Every row gives one point. Each copy is the shape, with its points in the same order, stretched, turned, moved and blurred by noise. Is it also mirrored, or only turned?

Shape, 6 rows:
[[-0.48  0.31 -0.06]
 [ 0.34 -0.56 -0.08]
 [-0.01  0.34  0.44]
 [ 0.30 -0.28  0.05]
 [ 0.39  0.36 -0.10]
 [ 0.42  0.01 -0.11]]
Copy 1, 6 rows:
[[-0.40 -0.40  0.33]
 [ 0.15  0.12 -0.55]
 [-0.24  0.21  0.35]
 [ 0.09  0.17 -0.29]
 [ 0.30 -0.02  0.26]
 [ 0.29  0.05 -0.05]]
Copy 1 is: mirrored
Copy 2 (6 x 3):
[[ 0.01  0.10  0.55]
 [-0.05 -0.37 -0.56]
 [ 0.43  0.33  0.15]
 [ 0.06 -0.22 -0.37]
 [ 0.42 -0.32  0.10]
 [ 0.25 -0.40 -0.22]]
Copy 2 is: mirrored
Copy 3 (6 x 3):
[[ 0.46  0.20 -0.14]
 [-0.51 -0.45  0.02]
 [-0.03  0.61  0.02]
 [-0.41 -0.12 -0.02]
 [-0.34  0.39 -0.45]
 [-0.43  0.01 -0.29]]
Copy 3 is: mirrored
Copy 4:
[[-0.45  0.25  0.01]
 [ 0.38 -0.46 -0.22]
 [-0.30 -0.05  0.58]
 [ 0.29 -0.28  0.07]
 [ 0.40  0.30  0.29]
 [ 0.34 -0.04  0.15]]
Copy 4 is: only turned

Shape (8 x 4):
[[ 0.05 -0.10  0.30 -0.35]
 [-0.05 -0.35  0.19 -0.31]
 [-0.14  0.04 -0.35  0.14]
 [-0.17 -0.01 -0.13 -0.46]
 [-0.28 -0.12 -0.42  0.38]
 [-0.71  0.22  0.27  0.28]
 [-0.52 -0.18  0.43  0.37]
 [ 0.48  0.39  0.07 -0.12]]
Copy 1:
[[ 0.02 -0.02  0.04 -0.27]
 [-0.10 -0.20 -0.15 -0.27]
 [ 0.06 -0.16 -0.05  0.40]
 [-0.19 -0.21  0.22  0.02]
 [ 0.06 -0.21 -0.21  0.51]
 [-0.23  0.31 -0.21  0.35]
 [-0.17  0.22 -0.51  0.14]
 [ 0.51  0.06  0.28 -0.03]]
Copy 1 is: mirrored
Copy 2:
[[ 0.32 -0.28  0.31  0.01]
 [ 0.39 -0.39  0.00  0.10]
 [-0.23 -0.06 -0.31 -0.10]
 [ 0.02 -0.49  0.05 -0.27]
 [-0.09  0.06 -0.63  0.00]
 [ 0.47  0.31 -0.22 -0.43]
 [ 0.68  0.32 -0.34 -0.01]
 [-0.35  0.09  0.51  0.01]]
Copy 2 is: mirrored
Copy 3:
[[-0.02  0.43  0.47 -0.12]
 [-0.28  0.44  0.39 -0.20]
 [-0.08 -0.06 -0.11 -0.07]
 [-0.04  0.11  0.42 -0.42]
 [-0.31 -0.17 -0.27  0.04]
 [-0.25 -0.38  0.42  0.55]
 [-0.50 -0.03  0.31  0.55]
 [ 0.53  0.40  0.09  0.02]]
Copy 3 is: mirrored
Copy 4:
[[ 0.31 -0.36  0.01 -0.27]
 [ 0.32 -0.19 -0.30 -0.31]
 [ 0.03  0.33  0.12 -0.11]
 [ 0.28 -0.03  0.01 -0.50]
 [-0.17  0.52 -0.10  0.00]
 [-0.90 -0.15 -0.08 -0.38]
 [-0.72 -0.18 -0.52 -0.15]
 [ 0.41 -0.15  0.77  0.17]]
Copy 4 is: only turned

Shape (11 x 6):
[[ 0.16 -0.54  0.25  0.32 -0.17 -0.13]
 [-0.14  0.23  0.05 -0.31 -0.02 -0.33]
 [ 0.14 -0.19 -0.45  0.44  0.30  0.46]
 [ 0.66 -0.63 -0.15 -0.21  0.19 -0.24]
 [ 0.48 -0.13  0.20  0.12  0.09 -0.24]
 [-0.28  0.11 -0.02 -0.32 -0.20 -0.50]
 [ 0.15 -0.19 -0.16  0.00 -0.28  0.43]
 [-0.25  0.29 -0.28 -0.40  0.21 -0.46]
 [-0.58  0.12 -0.09 -0.19  0.28 -0.27]
 [ 0.32 -0.36  0.17  0.04  0.02  0.57]
 [-0.26  0.04  0.00 -0.32  0.14 -0.16]]
Copy 1 (11 x 6):
[[ 0.30 -0.24 -0.23  0.43 -0.27 -0.46]
 [ 0.39  0.46 -0.35 -0.03  0.28 -0.06]
 [-0.54 -0.39 -0.11  0.35  0.00  0.28]
 [ 0.29 -0.10 -0.50 -0.20 -0.77  0.12]
 [ 0.59 -0.06 -0.20  0.23 -0.36  0.02]
 [ 0.36  0.60 -0.54  0.10  0.30 -0.20]
 [-0.49  0.12  0.15  0.12 -0.12 -0.05]
 [ 0.25  0.54 -0.67 -0.08  0.40  0.18]
 [ 0.13  0.24 -0.61 -0.03  0.65 -0.14]
 [-0.31 -0.27  0.26 -0.09 -0.26 -0.15]
 [ 0.14  0.28 -0.40 -0.19  0.35 -0.11]]
Copy 1 is: only turned
Copy 2 (11 x 6):
[[-0.25 -0.20  0.05 -0.38  0.67 -0.16]
 [ 0.01  0.26  0.04 -0.13 -0.44 -0.50]
 [ 0.07  0.01  0.08  0.38  0.62  0.40]
 [ 0.18 -0.56 -0.27  0.00  0.26 -0.30]
 [ 0.13 -0.22  0.20  0.04  0.29 -0.41]
 [-0.03  0.37 -0.06 -0.20 -0.38 -0.60]
 [ 0.26 -0.15  0.10 -0.22  0.25  0.33]
 [ 0.00  0.37 -0.25  0.19 -0.59 -0.45]
 [-0.42  0.35 -0.07  0.08 -0.34 -0.29]
 [-0.05 -0.51  0.23 -0.14  0.35  0.37]
 [-0.23  0.15 -0.02 -0.02 -0.40 -0.22]]
Copy 2 is: mirrored
Copy 3, 11 rows:
[[-0.08 -0.60  0.24 -0.11  0.24 -0.47]
 [-0.05  0.41 -0.36 -0.40  0.17 -0.04]
 [ 0.33 -0.41  0.11  0.48 -0.39  0.31]
 [ 0.70 -0.28  0.24 -0.55  0.25 -0.08]
 [ 0.32 -0.02  0.15 -0.16  0.21 -0.41]
 [-0.21  0.24 -0.46 -0.55  0.11 -0.10]
 [ 0.02 -0.20  0.47  0.01 -0.24  0.29]
 [ 0.13  0.48 -0.74 -0.45  0.00  0.18]
 [-0.24  0.16 -0.78 -0.11  0.19  0.18]
 [ 0.12 -0.25  0.63  0.16  0.22  0.20]
 [-0.04  0.22 -0.38 -0.26  0.28  0.19]]
Copy 3 is: only turned
Copy 4:
[[-0.49  0.53  0.11 -0.22 -0.04 -0.41]
 [ 0.11 -0.05  0.26  0.44  0.09  0.18]
 [-0.03  0.30 -0.56 -0.33 -0.09  0.16]
 [-0.03 -0.04  0.17 -0.46  0.51 -0.33]
 [ 0.04  0.39  0.22 -0.16  0.27 -0.20]
 [ 0.02 -0.20  0.29  0.57 -0.04  0.01]
 [-0.16  0.01 -0.02 -0.28 -0.34  0.24]
 [ 0.28 -0.31  0.08  0.63  0.24  0.21]
 [-0.21  0.03 -0.10  0.64  0.13  0.21]
 [-0.41  0.43  0.03 -0.51 -0.04  0.22]
 [-0.15 -0.01  0.15  0.37  0.15  0.22]]
Copy 4 is: mirrored
